Each row of a before or after table is a point. One or more steps were done to the points. Then noise was added and the rows were shuffled. The steps act on columns, c1 being the first. Write out the steps. A step turns or swaps two columns, mirrors them in a line or flattens them onto one, adds a multiple of one to another, or multiplies or shifts one. Angles are multiples of 10 degrees, from the lower column toward the higher: turns from -170 to 170, lines from 10 to 170 but not 90. Use the fewest steps. Two steps may share a column if one is a turn and the other turns, adds or multiplies; they go together, in the order done. Otherwise the lowest column goes first.

Before, 13 rows:
11,24,19
-29,-51,14
42,14,70
9,31,-28
3,-74,13
-47,-14,0
7,74,-19
22,65,47
24,44,-27
-23,-67,24
-2,-35,18
-9,54,52
-108,-43,-32
After, 13 rows:
-15,13,9
-12,-18,31
2,-2,30
-52,114,3
-14,-24,4
12,125,-16
19,79,-23
10,94,-33
24,36,41
-40,104,32
-22,76,-1
81,6,78
-81,65,-1
Steps: mirror c1 and c3 in the line at 120 degrees; shift c2 by 50

Before, 8 rows:
17,-61,-1,-26
17,-33,29,93
38,9,-16,104
40,43,39,53
22,87,-13,6
-9,14,36,24
20,-102,60,-17
-5,31,13,85
After:
22,-79,-2,-24
-7,22,36,25
23,67,-16,8
44,5,39,56
18,-120,62,-12
15,-55,27,90
44,-29,-13,97
-9,36,8,85
Steps: add -1 times c1 to c2

Before, 12 rows:
17,50,70,-35,44,34,-40,75
-1,29,-41,-29,-33,-73,33,72
18,0,1,-20,-92,-1,-51,66
-21,16,-44,-52,18,11,18,-33
11,8,65,-73,-81,-22,-41,-19
-12,-41,-52,15,43,4,0,-33
76,37,74,22,-88,18,53,-9
52,74,3,-84,10,58,-2,20
41,83,77,25,-48,7,-26,-21
-7,56,63,-4,-17,-5,-24,-13
28,-37,-41,-85,-4,-50,-39,42
-33,-22,-5,-55,6,-18,37,82
After (12 x 8):
-29,73,4,-82,9,-69,-1,21
12,-40,-47,14,46,1,4,-32
-26,29,-38,-30,-31,66,31,69
5,58,62,-4,-18,8,-24,-15
-14,1,3,-20,-93,-5,-53,67
24,17,-41,-52,23,-4,17,-33
-43,-40,-39,-86,-2,35,-35,39
-34,83,76,23,-44,-21,-24,-23
-5,52,74,-36,42,-41,-39,72
-17,7,64,-76,-83,18,-41,-22
26,-23,-6,-54,11,27,40,87
-62,37,75,20,-86,-43,52,-9
Steps: turn c1 and c6 by -160 degrees

Before, 8 rows:
10,93,5,-58,-55,18,-21,-46,36
-1,-5,28,22,-14,3,93,40,54
32,65,10,-58,-27,29,-22,41,-9
28,25,26,-2,16,80,2,0,8
-36,-1,50,-8,27,-8,120,3,3
-32,-30,-40,60,93,-72,21,48,26
-75,29,-15,53,98,-9,27,86,41
8,75,23,25,-30,-10,39,-3,-10
After (8 x 9):
9,-102,7,-116,-33,20,-20,-66,34
28,-64,12,-86,-34,29,-21,44,-12
-74,55,-13,150,-90,-12,23,69,41
-3,-14,29,8,13,3,94,15,52
-38,17,49,15,-15,-10,118,4,3
28,-5,24,15,-26,81,3,-3,9
8,-73,21,-8,-40,-9,38,4,-6
-32,87,-40,150,-41,-69,24,38,25
Steps: add 1 times c5 to c4; turn c2 and c5 by -130 degrees; add -0.5 times c9 to c8

Before, 9 rows:
-4,-61,-29,25,2,18,75,58,-56,-29,28
60,-30,103,-15,18,30,28,51,-18,17,46
19,-79,43,-51,-50,0,60,-43,-19,43,-2
53,33,48,-49,55,6,1,-57,-32,36,26
-54,8,-3,58,-16,0,-21,-74,53,27,38
-53,25,13,39,33,-53,-32,40,-29,-41,14
52,47,-16,5,10,-78,7,36,-18,-57,33
-1,40,47,-55,-45,-34,66,40,-54,38,113
27,0,-13,-3,-56,-92,95,-21,-59,62,51
After (9 x 11):
76,-26,105,-12,16,5,0,48,-20,-8,44
52,-56,-27,23,0,20,1,59,-58,-15,26
44,-80,41,-48,-51,-20,1,-41,-14,19,1
84,33,44,-44,55,-9,3,-57,-35,8,25
54,37,49,-57,-43,-40,3,38,-52,33,109
-29,24,15,40,36,-12,1,43,-31,12,15
-109,8,-2,59,-19,-17,3,-72,55,10,34
67,48,-14,5,8,-19,1,36,-19,11,34
86,-5,-16,-6,-54,-87,3,-21,-62,69,53
Steps: add -1 times c9 to c1; flatten c6 and c10 onto the line at 140 degrees; multiply c7 by 0

Before (9 x 12):
-64,1,43,-20,-69,-22,-48,-45,23,-43,-90,6
-8,-41,-13,-28,-8,2,153,-41,11,-41,11,-5
-55,-4,-13,54,8,-30,-21,-43,32,-51,-93,12
-11,-18,-3,29,-97,-26,30,-18,-22,52,-33,14
-11,4,-11,27,-3,-29,-29,-51,49,59,-45,30
-2,-44,-3,21,1,-7,-24,-9,7,43,-82,-44
-22,-24,26,35,-62,-19,70,-6,82,-16,-3,40
-126,141,21,-2,13,-15,2,98,2,36,-66,0
-4,-10,-8,31,5,-8,14,-34,-14,-62,38,-97
After (9 x 12):
6,-8,-10,37,2,-9,68,-35,-77,-63,33,179
52,-4,-13,55,8,-33,26,-41,-7,-55,-89,-99
4,-41,-5,19,2,-9,24,-10,-44,44,-83,51
127,137,22,4,10,-14,47,100,-1,30,-66,-12
20,-24,22,34,-59,-21,122,-6,-3,-14,-5,-270
11,8,-7,28,-2,-29,13,-49,5,56,-44,-172
12,-17,-4,30,-95,-21,81,-21,20,53,-33,36
9,-44,-9,-26,-7,3,202,-46,-12,-43,16,-20
64,0,35,-21,-76,-27,2,-47,-4,-50,-93,-70
Steps: multiply c1 by -1; shift c7 by 50; turn c9 and c12 by -120 degrees; multiply c12 by 3

Before:
52,26,80,-26,29,42,-17,113,67,64,-4,52,54,46,44,23,-140,1
-35,30,-19,-45,-70,-18,-45,54,53,-44,-19,25,-9,-22,-27,5,-29,29
-12,40,-100,1,5,-32,-65,-68,9,74,-45,12,-64,53,0,-79,23,-23
28,5,-43,52,8,39,-30,-14,-14,59,-30,26,-43,-19,57,-52,21,-41
-44,73,26,14,36,-44,-11,34,41,-3,71,4,-23,19,44,13,6,72
7,-15,39,6,1,-20,8,-34,11,-98,-28,-13,-21,82,-52,35,33,78
8,53,11,22,-37,-81,-10,-4,53,-73,12,68,-25,61,-10,17,-7,14
-21,-42,55,1,0,24,-8,2,25,-34,76,-41,65,-15,14,-22,18,25
34,-6,-26,-15,-32,-16,48,12,6,-13,3,21,45,40,57,36,31,57
22,4,-102,50,38,-32,-87,15,23,67,-20,13,-32,72,46,-18,-11,24
After, 10 rows:
18,9,-100,50,92,-31,88,10,22,65,-19,11,-35,68,51,-22,-11,22
9,-17,40,11,3,-13,-9,-37,13,-94,-23,-17,-23,84,-55,32,32,79
-34,30,-12,-40,-173,-20,43,55,52,-43,-20,27,-5,-21,-27,-4,-29,31
23,4,-40,53,17,47,30,-14,-12,57,-25,27,-44,-19,54,-55,15,-41
-21,-43,55,4,0,25,10,2,30,-35,77,-41,65,-15,11,-17,18,21
-13,39,-98,4,19,-32,67,-70,7,71,-43,15,-64,52,1,-78,25,-24
34,-7,-22,-9,-77,-13,-51,14,3,-13,3,18,45,38,60,35,34,62
-45,70,22,15,90,-45,13,37,41,-5,73,6,-26,15,45,15,20,70
9,52,8,22,-95,-75,13,-3,52,-70,14,67,-23,58,-5,18,7,13
51,25,78,-29,74,12,17,114,64,67,-4,55,51,48,48,18,-148,2
Steps: multiply c5 by 2.5; turn c6 and c17 by -10 degrees; multiply c7 by -1

Before (13 x 20):
-52,62,-56,-100,-104,6,13,-60,-2,-59,-2,3,63,24,-48,-26,15,-10,-66,-29
13,9,58,-65,3,7,24,-15,47,-28,-62,23,-61,-46,-21,33,68,-29,-5,5
29,-67,-12,-15,-3,56,-40,12,-39,-83,13,89,42,-14,31,-4,-63,-12,-35,21
1,-20,26,0,97,20,-2,19,-40,-58,15,15,-19,41,22,4,3,44,-43,18
19,-18,9,-70,-42,-23,33,-44,-27,1,-111,-52,-46,-23,13,-27,27,-4,4,-8
-26,-64,-5,-25,46,70,65,0,-4,-7,25,71,113,26,44,57,-58,39,-97,-25
18,18,30,-66,16,20,-48,24,-60,-25,-39,20,12,-9,26,54,1,13,15,47
1,-44,39,29,2,47,5,44,17,-52,34,37,38,44,101,70,-37,16,-82,27
47,54,4,-31,-5,-62,-10,-58,12,-22,-112,-10,9,-12,-6,-4,65,-48,6,-11
-13,51,-8,-71,-58,-27,89,-87,40,59,1,35,-9,0,-39,-15,-79,-15,-14,-12
39,32,-38,-102,-40,-21,33,-62,93,74,9,-22,-22,-77,3,-28,-7,-15,31,-39
87,25,11,-65,-14,5,9,-57,-42,-39,-62,8,-67,24,8,19,78,3,75,-12
-35,-26,39,-4,32,18,-33,-41,-11,-66,-38,32,-6,-9,60,45,0,35,22,-12
After:
-42,57,4,-30,13,-60,-37,-44,12,-21,-281,-9,7,-12,-6,-2,67,46,6,22
-55,32,-37,-102,42,-21,-4,-70,94,75,22,-23,-22,-79,4,-28,-8,9,31,-4
18,-26,38,-5,-38,18,-49,-20,-12,-66,-96,32,-4,-8,59,47,0,-29,21,-30
-10,-68,-11,-15,5,56,-28,30,-38,-84,33,88,41,-14,32,-6,-61,13,-36,34
22,62,-58,-100,105,6,-17,-59,-1,-59,-5,3,62,23,-49,-26,16,-9,-67,-56
-20,-19,9,-71,43,-23,6,-58,-28,2,-277,-53,-46,-23,15,-26,28,-4,6,7
3,50,-8,-70,59,-25,34,-119,40,59,2,36,-8,1,-38,-16,-80,4,-14,-17
-7,9,57,-67,2,8,14,-26,48,-29,-156,23,-61,-45,-20,30,69,30,-7,12
4,-65,-3,-25,-51,69,57,-31,-3,-7,62,71,113,26,42,57,-58,-30,-98,-36
16,18,30,-66,-18,21,-31,44,-61,-23,-97,21,13,-8,25,54,1,-9,16,47
11,-21,26,-1,-104,20,7,17,-42,-57,38,15,-19,42,22,4,3,-27,-42,15
-74,25,10,-65,11,7,-22,-53,-42,-38,-154,6,-66,24,7,18,77,-6,75,46
16,-43,39,29,-5,48,27,35,17,-50,85,37,37,43,102,70,-38,-15,-82,22
Steps: mirror c1 and c20 in the line at 70 degrees; turn c5 and c18 by 170 degrees; turn c7 and c8 by -30 degrees; multiply c11 by 2.5

Before (8 x 24):
-10,-10,20,-11,20,67,11,10,12,-22,5,31,15,-37,48,33,-49,-25,28,-2,-90,-40,-3,-107
7,21,45,5,-33,73,8,6,-2,27,-50,-47,-26,37,-20,-81,-8,60,68,-27,-20,30,-54,62
11,-15,35,-36,54,21,64,5,22,15,96,-9,-26,-5,74,-49,-36,-69,7,19,39,-48,-11,-20
21,-57,37,-44,-16,31,22,-13,91,112,21,-36,6,-13,82,-11,-31,14,74,13,-56,-21,-33,20
23,43,4,-14,-30,94,62,12,-16,-22,6,26,-46,41,21,-44,33,22,-18,-25,11,-2,15,7
60,-15,-15,-24,9,96,-81,122,-63,58,4,-17,8,-18,-42,6,-35,-36,49,-24,-26,-22,38,98
82,-41,-77,5,-2,43,37,71,24,-56,-77,52,-50,25,-33,-38,2,46,65,20,-95,-67,50,88
84,28,-20,-36,-39,-48,23,11,-50,27,60,33,30,-64,-2,79,46,25,-14,-70,-48,27,23,65
After, 8 rows:
21,-57,37,-45,-15,36,24,-13,91,111,21,-35,5,-14,81,-11,-32,16,76,14,-56,-19,-32,21
82,-41,-79,7,-1,43,37,71,26,-57,-76,50,-52,26,-32,-38,0,45,64,21,-93,-68,49,87
61,-14,-16,-26,10,93,-81,121,-64,58,5,-15,7,-18,-41,7,-37,-36,48,-25,-27,-25,37,96
85,30,-19,-36,-39,-36,22,11,-49,27,59,33,30,-64,-2,79,48,24,-13,-69,-48,26,22,63
22,42,3,-14,-31,101,61,13,-16,-21,5,27,-46,42,21,-43,33,22,-18,-26,11,-3,15,6
-8,-9,21,-9,19,61,12,10,11,-21,5,31,15,-36,49,35,-47,-25,29,0,-91,-40,-2,-107
7,22,46,5,-33,82,7,7,-1,26,-50,-49,-26,37,-18,-81,-8,60,67,-27,-20,31,-54,63
11,-14,37,-37,54,4,62,3,24,15,97,-10,-26,-5,76,-50,-35,-69,8,19,40,-47,-10,-19
Steps: add -0.3 times c5 to c6
